Each row of a before or after table is a point. One or more steps were done to the points. Then noise was added and the rows were shuffled. The steps act on how far a point lies along the listed directions, d1 being the first. What was done? A step turns or swaps two directions, mirrors them in a line or flattens them onto one, adds a multiple of one to another, or multiplies one. Angles are multiples of 10 degrees, from the lower direction toward the higher: turns from -170 to 170, lines from 10 to 170 but not 90. Use the fewest steps. Two steps may share a direction if one is a turn and the other turns, adds or multiplies; they go together, in the order done. Otherwise the lowest direction goes first.
In the rows, zero is written as 128.

Directions:
(1): [ 96 163 142]
(2): [124 142  81]
Before, 12 rows:
[[148 110 153]
 [ 77 188 176]
 [ 67 159 182]
 [157 102 165]
 [121 123 156]
 [147 100 140]
 [133 103 169]
 [139 126 101]
 [130 108 116]
 [144 110 143]
 [150 108 167]
 [125 112 123]]
After (12 x 3):
[[115 129 107]
 [117 119 114]
 [155  92 112]
 [143  99 213]
 [144 100 134]
 [120 148 114]
 [164 102 107]
 [145 117 106]
 [153 113 107]
 [143 118  96]
 [137  76 197]
 [165 106  98]]
Steps: turn d1 and d2 by -80 degrees

Directions:
(1): [143 116  74 130]
(2): [166 111 141  90]
(3): [166 165 132 150]
(4): [113 167 114  91]
Before:
[[160 114 174 164]
 [145 114 127 143]
 [140 220 129 103]
 [ 99 152 143  88]
 [ 85 126 124 170]
 [133 113 198 145]
 [118 163 155 136]
 [108 115 120 127]
 [156 145 120 110]
 [109 136  90 134]]
After (10 x 4):
[[ 77 118 125 160]
 [130 112 196 144]
 [124 136 118 148]
 [ 99 144 132  39]
 [114 177 143 108]
 [145 128 119  94]
 [144  83 175 139]
 [108 129  89 131]
 [142 104 128 137]
 [100 126 157 106]]
Steps: mirror d2 and d3 in the line at 20 degrees

Directions:
(1): [148 178 138 164 119 104]
(2): [ 85 102 131 173 124 108]
(3): [141 110 188 117 145 105]
Before, 10 rows:
[[ 82  40 142  95 157 140]
 [176 147 147 120 116 122]
 [105 151 105 155 100 147]
 [141 129 114 148 125 122]
 [104 160  95 179 114 111]
 [188 202 100 119 120 156]
 [144 180  96 140 135 109]
 [124 116 139 130 130 102]
 [150 174  99 167 109 135]
 [126 159 122 152 113 106]]
After:
[[154 164 151 104 118 150]
 [148 195  65 157 105 157]
 [ 87  41 148  90 158 139]
 [155 183 102 134 139 107]
 [121 114 141 132 131 104]
 [174 179 123 141 117 134]
 [125 136 102 171  99 119]
 [154 133 126 133 129 122]
 [147 164 141 131 121 107]
 [176 174 155 109 138 112]]
Steps: mirror d2 and d3 in the line at 50 degrees

Directions:
(1): [138 112 119 185 100  99 108  95 105]
(2): [147 119 123 158 158 139 148 177  81]
Before:
[[128 139 127  73 159 167 182 199 128]
 [126 118 116 153 125 114 117 122 119]
 [ 89 164 147  42  99 135 112  97 205]
 [121 141 124 122 106 113 132 115 147]
 [105 147 146  61 107 116 125  86 201]
 [ 79 138 154  60 111 149 115  91 200]
 [ 97 133 125  94 105 124 114 100 170]
 [ 98 138 136  88 103 122 114  96 182]
 [124 115 112 135 125 125 130 114 105]
 [107 145 131  78 124 125 120 114 194]
 [145 137 128 136 154 139 147 164 100]
 [112 117 127 143 125 117 115  99 130]
 [117 134 128  72 125 136 129 138 168]]
After:
[[112 133 123 121  98 100  99  80 178]
 [126 118 115 150 137 122 125 140 111]
 [126 117 114 132 133 128 136 128 102]
 [136 147 134 101 156 147 148 162 127]
 [111 124 127 138  84 100 100  76 155]
 [112 150 132  40 124 156 159 146 180]
 [104 120 117 137  90 108 106  82 146]
 [ 87 119 141 125  74 111  91  47 178]
 [116 127 126  93  97 114 113 104 172]
 [125 133 121 143 107 105 131 115 132]
 [119 114 126 158 132 117 122 112 113]
 [116 130 134 128  77  83 103  51 174]
 [101 146 137 116  58  95  84  46 179]]
Steps: turn d1 and d2 by 50 degrees

Directions:
(1): [ 98 115 132  86 108 151 143  98 180 142 164]
(2): [158 143 124 165 116 165 159 108 117 187 134]
(3): [140 118 150 102 190 186 120 143 127 129 116]
Before, 14 rows:
[[168 139 141 161 160 158 121 145  89 150 104]
 [133 131 137 119 145 157 134 143 129 124 129]
 [113 131 124 126 102 113 144 111 147 135 129]
 [ 96 103 148  81 161 139 135 121 155 132 144]
 [171 169 107 183 103 124 138 140  89 163 108]
 [132 146 124 127 125 137 136 137 138 141 127]
 [153 143 130 156 123  68 127 144  88 120 102]
 [127 107 123  98 139 146 129 123 149 129 137]
 [109 123 110 146  77  75 131 107 124 126 141]
 [150 165 106 177  91 122 152 103 122 189 130]
 [118 137 137 124 127 130 132 132 135 135 117]
 [125 125 121 147 102  98 143 118 120 118 133]
 [ 86 128 109 108  77  83 116 109 145 112 149]
 [131 144 106 166  71  97 148  99 123 155 134]]
After:
[[142 129 143 115 152 116 129 140 119 122 112]
 [138 134 133 135 132 140 130 145 118 123 127]
 [182 143 143 176 155 181 136 136  86 178 106]
 [184 168 115 177 119 190 163 119 103 213 123]
 [100 112 124 114 100 108 131 102 144 128 148]
 [127 113 115 115 129 115 123 130 138 116 129]
 [139 152 127 138 122 138 144 133 134 152 128]
 [121 140 133 126 122 128 135 133 130 135 116]
 [119 117 131 129 119 119 145 116 132 121 140]
 [ 92 112 134 102 141  89 125 131 135 105 133]
 [140 142 119 154  90 152 162  86 139 193 146]
 [175 171 114 190  95 184 182  83 131 246 143]
 [ 72 117 117  78  94  85 101 114 160  88 151]
 [114 130 127 123 104 119 147 110 149 138 130]]
Steps: flatten d1 and d3 onto the line at 140 degrees; multiply d2 by 2

Directions:
(1): [124  60 158 117 137 153 112 108 100 102 136 164]
(2): [ 57 151 178 138 143 111 149 125 132 117 107 139]
(3): [127 164 140 108 118 204 145 128 117  96 139 103]
Before, 14 rows:
[[146 109 140 113 134 165 116 121 107 116 155 128]
 [149 126 155 131 126 170 130 114 122 107 144 130]
 [ 99 185 137 151 137 109 181 136 144 149 121 122]
 [127  65 137 111 135 120 117 108  95 126 146 138]
 [152 196 108 124 107 142 160 147 173 135 120  80]
 [180  78 110 120 136 124 104 130 111 135 137 142]
 [218  30  94 126 128 144  71  94  98 114 172 164]
 [192  45  61 141 123  37  86 126 124 179 131 155]
 [140 139 129 129 120 112 156 107 131 130 137 101]
 [138 167 124 122 105 144 132 133 132 142 120 114]
 [167  85 136 106 131 192 118 111  99 116 164 120]
 [107 175 147 141 126 181 142 142 126  98 123  94]
 [153  89 142 107 123 148 115 133 102 106 138 135]
 [ 86 194 160 120  94 141 160 128 131 119 124 118]]
After (14 x 12):
[[175 135 101 120 113 114 119 151 128 139 134 105]
 [116 248 116 110 102 200 175 146 130 109 130  57]
 [136  55 135 151 140 111  96 125 113 121 125 155]
 [170 122 103 123 129 122 111 132 127 149 152 117]
 [131 103 151 116 115 148 117 115 110 124 124 151]
 [144 160  91 123 119 104 138 134 132 158 140  84]
 [200 112  84 123 123 135 112 128 127 161 159 100]
 [170 171 103 118 124 158 136 147 128 132 135  93]
 [127  63 177 107 131 173 132 108 120  87 127 157]
 [216 208  52 130 101 170 124 133 145 131 166  66]
 [105  75 162 126 109  90 116 108 112 131 127 180]
 [132 115 148 124 125 125 153  98 117 116 141 117]
 [ 88 101 175 143 152 120 161 111 113 123 126 170]
 [176 109 120 144 125 117 114 120 136 140 142 134]]
Steps: turn d1 and d3 by -140 degrees; turn d2 and d3 by -50 degrees
